Each point is reached from the start by the listed moves, each made 0, 1 or 2 times, or once backwards (-1), plus a little noise. Is the number of moves made odd or even? Then give how often each move was made.

Moves:
(1): 20; -9; 0
(2): 9; 18; 0
Start: 1; -5; 2
Points:
60; 14; 2 => even (2, 2)
-29; -15; 2 => even (-1, -1)
30; 4; 2 => even (1, 1)
1; -4; 1 => even (0, 0)

Moves:
(1): 16; -1; -3; 5; 6
(2): 3; 24; 1; -7; -3
(3): 4; 1; 19; 5; -2
(4): -2; 6; -1; 13; 2
Start: 4; 1; -4; 5; -2
Points:
20; 60; -7; 22; -1 => odd (1, 2, 0, 2)
14; 25; 36; 10; -10 => odd (0, 1, 2, 0)
12; 54; 18; 10; -10 => even (0, 2, 1, 1)

Moves:
(1): 18; 4; -4; 1; -3; 4; 2; -2; 6; 0; 1; 2
(2): 1; 13; 0; -2; 3; -3; 1; 6; 2; 0; 1; 2
(3): 3; 0; 20; 0; -2; -3; 4; -3; -1; -2; -5; 5
(4): -1; 2; -3; 12; -2; 2; -5; -4; 0; 1; -2; 2
(5): 3; -3; -1; 2; 11; 1; -1; 0; 1; 1; -4; -1
(6): -2; 1; 2; 1; 1; 11; 2; -1; -3; -3; -2; 2
(7): 0; -1; -6; 5; 2; -6; 19; -3; 5; 2; 4; 4
(8): 2; -6; -1; 3; 0; 0; 1; 14; -2; 3; -2; -2
(9): -6; -1; -2; 1; -3; 1; 1; 1; 16; -2; -2; -1
Start: 1; -1; 2; 4; -1; 0; -3; -1; 7; -12; -3; -6
Points:
25; 27; 29; 20; -12; -14; 23; 11; 17; -12; -8; 14 => odd (1, 2, 2, 1, -1, 0, 1, 1, 0)
9; -2; -26; 43; 2; -4; 28; -16; 57; -11; -6; 5 => even (1, 0, 0, 2, 1, 0, 2, 0, 2)
60; -1; 0; 11; 24; -22; 45; 25; 12; 0; -3; 6 => odd (2, 1, 1, -1, 2, -1, 2, 2, -1)

Moves:
(1): 24; -2; -1; -4; -2; -5; -3; 2; 2; 2; -11; -7; 3; -1; 0; -2
(2): 1; 16; 6; -3; 0; 9; -2; -2; -2; 1; -3; 0; -1; -1; -5; 5
(3): 0; -2; 16; 4; -1; 1; 3; 2; 3; 7; -3; 0; 0; -5; 1; -3
(4): 1; 10; -4; 19; -9; 2; -3; 3; 4; 1; -1; 5; -5; 0; -4; -2
(5): 2; 2; -2; 6; 23; 5; -1; -1; 6; -4; 1; -3; -1; -4; -3; 5
(6): 4; -5; -1; 3; 0; 17; 1; -4; -3; -1; 4; -4; -4; 0; -4; -4
(7): -3; 3; -3; 5; 2; -4; 18; 4; -1; 5; 2; -8; -1; 6; 0; 1
(8): 5; -1; -2; -3; 0; 2; 2; 16; -1; 1; 5; 1; 0; -5; 3; 0
(9): 0; -2; -3; -3; -4; 2; -3; -2; 13; 3; -2; -2; -1; 2; 0; -1
(10): -5; 0; -5; -3; 6; 1; -8; 0; -6; 22; 1; -4; 0; 0; 1; 2
(11): 5; 2; 2; -2; 3; -3; -1; -6; 1; 6; 15; 4; 3; 0; -3; -2
(12): 5; 0; -1; -4; 4; 2; 6; -2; 0; 6; -8; 16; -1; 5; 1; -3
(13): -2; -1; 1; 4; 0; 5; 1; 3; 2; -2; 0; 1; 13; 2; -1; 1
(14): 0; 1; 7; 0; 0; -1; -5; 1; -2; -1; 1; -3; 0; 16; -2; -4
Start: 3; -5; 5; -1; 3; -3; -1; -6; 6; -5; -8; -3; -1; 1; 18; -10
Points:
40; -8; -6; 39; 0; -10; -8; 14; 45; 28; -46; -32; -12; 19; 15; -23 => odd (2, -1, 1, 2, 1, 0, 1, 0, 2, 1, -1, 0, 0, 1)
53; -29; 15; -26; 40; -37; 14; -12; 44; 60; -15; -10; 16; -15; 30; -17 => even (2, -1, 2, -1, 1, -1, 1, 0, 2, 1, 2, 1, 0, -1)
3; 13; 21; 43; 5; 23; -5; 28; 26; -24; -1; 41; -3; 1; 10; -18 => even (-1, 0, 1, 2, 1, 0, -1, 2, 0, -1, 0, 1, 1, 1)

Moves:
(1): 6; -1; 0; 2; -2; 3; 3; 1; 2; -3; 0; 3; -4; 2; -1; -4; 2; 1; 0; 4
(2): 0; 14; -1; 2; 1; 1; 1; 0; 1; -2; 0; 2; 1; 3; 1; 1; -2; 4; 0; 2
(3): 0; 1; 9; 6; -1; 0; 2; -1; -1; -2; 2; 3; -1; -1; 0; 6; -7; -5; -1; 5
(4): -1; -3; -4; 14; -4; 6; -8; -6; 3; 1; 7; 4; 0; 3; 3; 0; 2; -1; -1; 4
(5): 4; 5; 3; 2; 14; -2; 0; -3; 3; -2; 3; 1; 4; -3; 2; 1; 2; -5; -6; -5
(6): -2; 1; 0; -3; 4; 18; 3; 5; 4; 6; 1; -2; 0; -1; -1; -1; -4; 1; -4; 0
(7): -4; 1; -2; 2; -2; -1; 9; 3; -1; 4; 2; 0; 1; 3; -3; 2; 7; -1; 0; 1
(8): 3; -2; 5; 9; 3; -6; -6; 15; -7; 2; 4; -5; 7; 2; 1; -8; 3; 0; -2; 3
(9): -1; 2; 1; 0; -2; -2; 0; 4; 9; -2; 2; 1; 4; -7; 4; 1; -1; -1; 3; 2
(10): 6; 1; 1; -3; -2; 3; -2; 0; 1; 16; 4; -1; -6; 3; 0; 3; 0; 3; -1; 2
(11): 2; 1; -1; -3; -1; 2; 2; -1; -5; 0; 9; 2; 7; -1; 0; -3; -2; -2; -4; 1
(12): -3; -1; -3; -3; -1; -1; 0; 2; 2; 4; -2; 13; 0; 2; 2; -1; -1; 2; -3; 3
(13): 5; 1; -1; 1; -1; 2; 1; -3; 0; 7; -5; 0; 10; 1; -1; 2; -1; -2; 1; 1
(14): -5; -3; 2; -2; -3; -4; -2; -2; 6; 0; 2; -5; -1; 12; 1; -3; -1; 0; -5; 0
(15): 4; -2; 1; 0; 2; 6; 3; 0; -4; -2; -1; 4; 0; 4; 19; 5; -2; -3; 1; 2
(16): 8; -1; -7; -1; -4; 5; -4; 4; 3; -3; -1; 2; 0; 1; -4; 13; 2; -2; -9; -4
(17): -1; -1; 9; -5; -3; 7; -7; -2; -1; 2; 2; 2; 0; 1; -4; 3; 14; 10; -1; 0
(18): 2; -3; -1; 2; 4; -3; 2; 0; 1; -1; 3; 0; 3; -2; -3; 1; -2; 10; 2; -2
(19): 2; 2; 2; -1; 0; 3; -1; 3; 0; -1; 4; 3; -3; 6; -2; 3; -2; -4; 12; -1
(20): -2; -1; -6; -4; 6; -2; -2; -2; 4; -5; 1; -1; -3; -1; -3; 3; 0; 4; 1; 15
Start: 6; 0; 7; 3; 0; -3; 4; 1; -3; 3; -2; -7; 4; -2; -5; 0; 9; -5; -1; -2
Points:
18; -12; 12; 39; -9; -15; 11; 21; -23; 6; 36; -14; -2; 25; 4; -9; 25; -5; 26; 60 => even (2, 0, 1, 1, -1, -1, 2, 2, 0, 1, 1, -1, 0, 0, 1, -1, 0, 0, 1, 2)
37; -23; -14; 8; -15; 2; -17; 15; 3; 27; 15; 28; -9; 46; 22; 25; 4; 8; 15; 49 => odd (1, 0, 0, 1, -1, -1, 0, 1, 0, 2, 0, 2, 1, 1, 2, 1, 0, 1, 2, 2)
3; -26; -7; 43; -23; -29; 11; 29; -28; 40; -11; 9; 45; 15; 22; -10; 17; -22; -9; 3 => odd (-1, -1, 0, 1, -1, -1, 2, 2, 0, 0, 0, 2, 2, 0, 1, 0, -1, 0, -1, -1)
30; -18; 4; 10; -30; 36; -20; 50; 0; 50; 31; 18; 4; 54; 38; -7; 6; -8; -7; 6 => odd (1, 0, -1, 1, -1, 1, 0, 2, 1, 2, 1, 2, 0, 2, 2, 1, 0, 0, 2, -1)
-13; 16; 24; 15; -4; 45; -16; 13; 26; 35; 50; 10; 19; 34; 18; -7; 26; 30; -4; 41 => even (0, 2, 0, 2, 0, 2, 1, 1, 2, 1, 1, 1, 0, 2, 1, -1, 2, 1, 1, 1)
-18; 12; 1; 23; -10; -9; 1; 30; -20; 33; 33; 11; -1; 45; -5; -26; 19; 16; 1; 40 => even (0, 2, 0, 1, -1, 0, 2, 2, -1, 1, 1, 2, -1, 1, 0, -1, 0, 0, 1, 1)
18; -9; 19; 4; -34; 15; 7; 20; -21; 31; 21; -6; 46; 29; -28; 9; 45; 10; -4; -11 => odd (0, 0, 0, 0, -1, 0, 2, 1, 0, 0, 2, 0, 2, 1, 0, 1, 2, 1, 1, -1)
-12; 7; 6; 8; -30; 25; -17; 20; 27; -12; 2; -3; -1; 10; -2; 7; 22; 7; 6; -13 => odd (0, 1, -1, 1, -1, 1, 0, 0, 2, -1, -1, 0, -1, 1, 0, 1, 1, 0, 1, -1)
